Each point is reached from the start by the listed moves, each made 0, 1 or 2 times, or once backwards (-1), plus a little noise. Say if it took an odd or an even number of moves. Then give how often each move was made.

Moves:
(1): [12 27 13 20 33]
(2): [-17  20 -20  22  14]
(3): [  2 -24  22   7  -9]
Start: [-18   6  -2  24   7]
Points:
[ -8 -88  51  -3 -59] => even (-1, -1, 2)
[21 38 43 40 59] => odd (2, -1, 0)
[  1 -38  41   9 -16] => even (0, -1, 1)

Moves:
(1): [ 21   6   0  -6   6  -3 -13  -8  19   1]
(2): [ -3  18 -13  -7  -2  -1  -6  14   7   2]
(3): [  4   5  20  12   5  -7  18  -1 -15  -5]
(4): [  3   5  -7  17   0  -6 -10   0 -16  15]
(5): [-5  3 -1 -7 18 -4 -6 -1  7 -5]
(6): [ 3 -8  1 -2  3  7 -2 16 -4 -4]
(7): [ 3  5 -8 21  1 10 17 -6  0 11]
(8): [-12  -2  -4   6   0 -12   2  21   3  24]
(9): [-8  3  2 23 -7  0 -2  8  2  3]
Start: [  3  -5 -17   2  -7  -6   3 -11 -12  12]
Points:
[-12   7 -41  68 -44  23  34 -23  20  38] => even (0, 0, -1, -1, -1, -1, 2, 0, 2)
[-36 -13 -44  82  -8 -35 -37  33 -19  93] => odd (0, -1, -1, 2, 1, 0, 0, 2, 2)
[  6  28 -65 -25   3  -8 -77  21 -12   7] => odd (0, 2, -1, 2, 1, 1, -1, -1, 0)
[-33 -23   9  95 -15  -3  53  28 -50  40] => even (-1, -1, 1, 0, 0, 1, 1, 1, 2)
[ -7   2 -17 -16  26 -28 -38  -7 -13   7] => even (0, 0, 0, 1, 2, 0, -1, 0, 0)
[  8  23 -55 -85  33 -24 -74  44  87   8] => odd (2, 2, -1, -1, 2, 1, -1, 1, 0)
[ 10  33 -77  21  27 -12  -3  64   9  86] => even (1, 2, 0, 1, 1, 2, 2, 2, -1)

Moves:
(1): [ 10  -9  -3  -2  -9   3  -8  -1 -10  -4  -2   3  -6   5   6  -1  17  23
  -6   3]
(2): [  1   8   3  -3  -3   1   1  -2   5 -13  -3   7  -1  16   3  18   7   8
  13  -1]
(3): [  4   9   7   0   3  -2  -4  -6   7  -3  13   5 -13   2  15   4   9 -11
   6  -4]
(4): [ -3  -2   3   3  -4 -12 -10   1   0  -2  13   3   8  -5  -8 -14  -1   4
   1  -6]
(5): [  7   2  14  -5   7   8  -5  11  14  16  -8   8   4  -6   6  -2   2   6
   6 -13]
(6): [ -1 -10  -4   8  -5  20   1   4   7  -1  -1  -3  -4  12  -5  -3  -6   7
   0   3]
(7): [-4 10 -3  8  7  5  9 -2 -2  1 -6 -4 -4 -1 -7 -6  4 -2  1 13]
(8): [ 14   3  19  -7  -9  -1 -11  16  -9  20   9   6 -13   3  -2   5  12   9
   4  -8]
(9): [ 9 -4 -8  1 -3  5  5 -7  5  8  0  3  0  4 -4  5  1  8 -4  0]
(10): [-9 -2 -1  1 -6  5  4  0 -4 10  1 -5  7 -3  1 -9 -2  4  2  6]
(11): [ -4   3  -5   0  -5  -3   4   7  -7 -10  10  -1   2 -17  -4  -1  -1  13
 -12 -16]
(12): [-16 -15  -6   3   0  -2   3  -4  -5 -13  -1   7   4  -8  -4   3  -1  -2
  -3  -4]
(13): [  2  -3   5  -5  -9 -10   3   5   2 -12  10   1   8 -14  -2  -2  -1  -1
   1   5]
(14): [  4 -13   5  -7   5 -15  11   6  11 -17   5  -2  15  13  -5  11   8  -2
  -8  -6]
(15): [-2  0 -3 -3  4 -3  1  6  2  6  7 -3 -3 -7 -3 -5 -6 -5  7  3]
(16): [ -5   0   3   7  15   1  -4 -16  -3  -8   4   1   2  -3   1  13  -9  -1
   6   1]
(17): [  2  12   1 -13  -4   4 -11 -13  -6   0   4 -14 -10 -10  -2   6  23 -10
   3   7]
(18): [ -7  -7  11   0  -6 -11  -2  -3   8  -1  -3  -2  -7  -4  -1   0  -5   7
  -7  -6]
Start: [  4  -4   2 -11   0  -4   4   1   5  10  -4   6   3  -5 -13   0  -7   0
  -6  20]
Points:
[ 62  19  40 -21   1 -15 -41  55  41  63  16  51  -8  53   5 -15   6   4
  42 -19] => odd (0, 1, 1, 2, 1, 0, -1, 1, 0, -1, -1, -1, -1, 0, 1, -1, -1, -1)
[ 23 -46  61 -41 -11 -26 -55 -28  14   7  65 -23 -56  38 -29  52  46  12
   9  12] => odd (1, 0, 1, 1, -1, 2, -1, 2, 0, 0, -1, 0, -1, 2, 2, 2, 2, 2)
[-26 -95 -48  45   1   8  -8 -32 -10  -7  25  27  16 -24 -66 -29 -83  33
  -5  46] => odd (1, -1, -1, 2, -1, 2, 0, 0, 2, -1, -1, 2, 1, -1, 2, 2, -1, 0)
[-23 -26  11 -28  -6 -46  35  21 -25 -61  72 -41  36 -64 -70  15  -3  13
 -14  34] => even (0, 0, -1, 0, -1, 1, 1, 1, -1, 1, 2, 0, 2, 2, 2, 2, 1, 0)
[ -2  81  37 -15  -6  51 -10  27 -16  95   0 -21 -61  13 -27  -7  15  -2
  71  59] => odd (-1, 2, 0, 0, 0, 1, 2, 2, -1, 2, 0, -1, -1, -1, 2, 0, 1, 0)
[  6  54  15 -24   0  -5   2 -55  10  27  -9  -6 -67 -55   4   3  53 -82
  -1  60] => odd (-1, -1, 2, -1, 0, -1, 2, 0, 1, -1, -1, 1, 1, -1, -1, -1, 2, 1)

Moves:
(1): [-6 -2 -3  0 -1  1  7  5  3  3  8 -3  3 -6  5  2 -2 -1  2  1 -4  1  7 -1
  9  6  0]
(2): [ -7  -2   7  -6   1  -2   2   0   7  -1  -9 -11  11  -1   2  -4  -4   8
  -3  -2   5   3   1  -8   2  -9  14]
(3): [ 4 -2  0 -1  2  2 -3  2  4  8 -3 -4 -3  2 10 -2  2 -6 -3 -2  1  0 -8 -1
 -1 -1  3]
(4): [  2  -2   5  -1  -6   6  -8   2  -5   9   2  -3  -4  -3   4  -3   0   6
  -6  -4  -6   2 -11   0  -4   9 -15]
(5): [ -6  -4  -1   1 -10  -3   0  -2  -6   3   1  -1  -1   3   4   3   6  -1
   2   3   7  -3   3  -2   1  -2  -2]
(6): [ -4  -2  -6   4  -6   0 -10  -1  -1 -10  -2   4   2  -1   1  -1   7   4
   7   1  -1   2   0  -5  10   8   7]
(7): [  8  -3   7   3   6   1   7  -3  -4 -10   9  -2  -2  -5   5   5   2   1
   5  -1  -1  12  -2  -3  -3   0  -8]
(8): [  3  -2 -18   6   1   0   3  -7  -4  -3   4   5  -1  -8  -8   0   2  -7
  10 -11   7   0  -1  -2   4   0   4]
(9): [  6  -1   2   1  15  -9  -4   7   0   3 -13  -5 -10   8 -11  -7   1  -9
   5   1  15   2  -3  -4 -10   3 -17]
(10): [-3 -6  1  2  6  1 -3 10 -1  0 -9  6  3  5 -7 -1  3  5  0  0 -5  5 -1  7
  2 -2 11]
(11): [-5  7 -2  4 -2 -1  3 -3 -3 -2  0  7 -6 -9 -4  5  6  1  0  6  1  3 -1 -7
  6 -2 12]
(12): [  3  -3   5   5  11  -1   0   5   2  -1  -1   8   6  -4   6 -11  15   7
   5  -2  14  -4   0  -4  -8  -2  -1]
(13): [  6  -4 -12   1  -8   9  -2   2  -7  -8   5  -1   1  -2  -1   3  -4   2
  -8   6  -4  -9   2  -3   6   0  -6]
(14): [-10  -1 -12  -4 -10   4  -8  -3  -9  -7  13  -4   4 -11   5   1   1 -10
  -5  -3  -9   3  -4   2   5   5   5]
(15): [  5  -1  -3 -12  -4  -1   5  -5  -6  12   0  -1  -6  12   5  -4  -2  -3
  -2  -6  -9   5   2  -5  -8  -7  -5]
(16): [  3  -6   8   1  11 -14  -2   3   6   4  -1  -6  -4   1  -2  12 -11  -1
   1  -1   3  -7  -2  -4   5  14   2]
(17): [ -5   0   0  10   3  -5   3  -1  -2  -5  -5   2   5  -5  -9  -3   1  -3
  -1   3  -5  -3 -10  -4   9   2   6]
(18): [11 -1  4  0 -3 -6  0  3 -3 -3  3 -1  0  2 -2 -4 -1  1  1  1  4  0  5  5
 -5  1  9]
(19): [  2  -1  -2  -2  -9   8   5 -10  -7  -9   0  14  16 -12  -1  -4  -3   0
   2  12  12  -3  -7  -7   7   3  18]
(20): [ -5   7   0  -2  -9   2  -3   7  -9   3   3   5  -9  -4  12  -1   0   7
   1 -11  -5  -2  -2   7   0  -1  -7]
(21): [-7 -6  2  7  4  6  0  1 -1  1  4  6 -7  3  1 -1 -8  7  2 -1 -2 -8 -4  2
  6  2 13]
(22): [-5  4 -4  3  2  4 -5  5 -4  3  3  1  8 -5 -1 -1  1  5  2  2 -9  1 -1 -3
 10 -7 -3]
(23): [  8  -1  -6  -5   3   5  -6  -9  -6  10  13 -11  -6 -18  18  -6  -8   1
 -15  -7 -16   9   1   8   7   2 -14]
(24): [ 1 -5 13  2  3 -3 -1  0 -1  3 -9 -1 -4 -3 -1 -3  1 -1  5 -3 -4  2 -2 -1
 -9 -2 -1]
Start: [-15  -7   2  -3  -7  15 -10   4   7  -3   3  12  -9   2  -5 -18   1 -13
  21  19   1  -3  -5  -6  -3  -3   5]
Points:
[  8  -1 -29   9 -22 -15  10   6 -49   5  13  14 -79 -12 -46   5 -21 -53
  26  26   5 -23  -1 -31   0  14 -45] => even (1, -1, -1, 0, 1, -1, 0, 1, 2, -1, 2, -1, 2, 0, 1, 1, 1, 1, 0, 1, 0, 0, 0, 1)
[-64 -15  10  -3   0  14 -29 -12   3  23   9  16 -38 -81  52 -30 -23  10
  21 -29   7 -23 -52 -35  45  40  78] => even (1, 2, 1, 1, -1, 1, -1, 1, 0, -1, 2, 1, -1, 1, 0, 2, 0, -1, 1, 2, 2, -1, 1, 1)
[-55 -44   9  31   6   7 -11  33   5  38  22  13 -60 -40  15  20 -10  37
  37 -25 -15 -13   4   5  55  19  53] => even (2, 1, 0, 1, 2, 0, 0, 2, -1, 2, 2, 0, 0, -1, -1, 2, -1, 0, -1, 1, 2, 0, 1, 1)
[-33 -17  95  52  88 -56 -36  94  23   9 -72  27 -17  31 -76 -37  -3  17
  49  14   0 -32 -32  13 -24   3  43] => even (-1, 0, -1, 0, -1, -1, -1, -1, 1, 2, 0, 1, -1, 0, -1, 2, 2, 2, -1, 1, 1, 2, -1, 2)
[-26 -41   8  -5  40   3 -25  12 -37 -22 -32  31  44 -39 -34 -78  19  -6
  43   0  23  37 -76 -61   5  21  41] => even (0, 2, -1, 2, -1, 1, 1, 1, 2, 2, 0, 2, -1, 2, 2, 1, 2, 0, 2, 0, 0, 1, 0, 0)
[-67  -5  -9  59 -12  13 -34  33 -11   1 -14  29 -21 -56   2 -36  42  40
  52 -22   7 -11 -46 -42  61   3  39] => odd (1, 2, 1, 2, 1, 2, 0, 2, 0, 0, 2, 1, 0, -1, -1, 0, 2, 0, -1, 2, 1, 1, 0, 0)
